Each row is a point. Each table stands for the endless flat space through its points: a line for two points, a plane for three, and so on. The two share one point or none. Which?
(in the rows, 128 means zero)

First (3 x 4)
[[167 123 149 160]
 [155 116 146 140]
 [143 119 137 140]]
Second (2 x 4)
[[127 101 128 129]
 [133 106 132 131]]
They share: [145 116 140 135]

First (5 x 6)
[[100 104 131 126 101 120]
 [113 133 112 115  87 115]
 [ 95 110 130 132 112 109]
 [106 133 128 114 100 103]
 [102 120 119 129 101 112]]
Second (2 x 6)
[[ 94 116 127 110  93 114]
 [110 112 115 138 117 114]]
They share: [102 114 121 124 105 114]

First (3 x 8)
[[126 148 110 109 139 155 126 153]
 [104 154 124 105 109 151  96 141]
 [135 150 107 110 149 159 136 157]]
Second (5 x 8)
[[ 94 135 121  55  86 109 115 167]
 [104 188 120 126 109 163 131 149]
 [137 132 101 122 150 153 103 142]
 [102 183  97 114 108 146 122 154]
 [100 146 134 108 111 154 109 142]]
They share: [108 144 116 107 119 147 106 145]

First (4 x 8)
[[144  95 132 111 111 163 162 154]
 [149 115 137 106 106 133 127 139]
 [149 118 134 110 104 137 121 146]
 [153 103 135  98 106 143 145 135]]
Second (3 x 8)
[[118 129 146 116 131 138 142 139]
 [119 125 144 111 126 137 145 143]
 [143  98 150 111 114 131 151 152]]
They share: no point

First (5 x 9)
[[ 86 114  73 156 165 118 104 116 133]
 [106 123 110 139 146 152 100 126 117]
 [ 94 124  87 160 182 119 108 127 114]
 [116 101 108 159 135 127 114 127 136]
 [128  76 121 167 114 102 131 119 148]]
Second (5 x 9)
[[124 108 112 137 125 103 126 134 130]
 [159 107 111 117 149  92 134 139 137]
 [102 103  92 149 161 137 108 105 140]
 [ 81  93  87 165 154 154 104  93 140]
 [ 80  89  86 165 161 159 100  87 134]]
They share: [102 107 102 147 143 125 110 115 128]

First (3 x 11)
[[139 114 150 120 131 129 119 118 159 146 103]
 [127 135 165 141 149 117 113 130 144 152 118]
 [126 130 171 134 155 116 110 126 146 153 120]]
Second (4 x 11)
[[115 120 155 149 130  97 123 125 142 151 102]
 [131 132 144 151 134 117 103 135 136 139 105]
 [143 128 171 133 140 123 133 139 156 169 110]
 [133 128 151 149 137 116 114 138 139 150 102]]
They share: no point

First (3 x 12)
[[147 120 105 122 113 131 124 102 104 128 121 111]
 [147 130 113 128 111 131 106 116 110 106  97 105]
 [138 116  97 113 106 149 130 109 107 135 127 105]]
Second (6 x 12)
[[140 122 111 103 108 170 105 117 132 133 144  92]
 [132 108  99  88 113 169  92 112 118 127 139  94]
 [156 136  99 113 110 134 125 123 122 133 106  90]
 [164 134 104 137 101 112 144 108 113 116  83 107]
 [147 153 114 125 107 157 121 142 132 141 125  85]
 [144 155 108 108 125 153 115 159 137 156 128  67]]
They share: [141 124 105 120 107 143 116 116 110 118 109 103]

First (2 x 12)
[[145 140 114 163 150 103 124  93 126 104 128 131]
 [137 140 126 143 150 131 152 117 146 116 108 111]]
Second (2 x 12)
[[118 143 106 161 169 133 120  87 140  91 101  92]
 [123 142 111 158 163 130 127  93 141  97 106  98]]
They share: no point

First (6 x 14)
[[134 138 129 156 134 107 148 118 138 139 135 144 109 104]
 [124 115 134 140 132 108 172 141 118 127 135 132  92 112]
 [130 117 133 142 125 102 175 136 112 129 132 134  85 114]
 [152 165 120 150  81 100 129  75 133 155 157 178 128 129]
 [116 156 122 164  70 121 150  81 137 139 152 164 102 119]
 [ 72 128 147 142  93 158 147 135 134 130 155 134 107 109]]
Second (2 x 14)
[[129 136 146 157 110 122 141 121 139 156 145 153 115 110]
 [125 140 140 151 106 122 139 116 136 150 148 153 117 113]]
They share: [121 144 134 145 102 122 137 111 133 144 151 153 119 116]
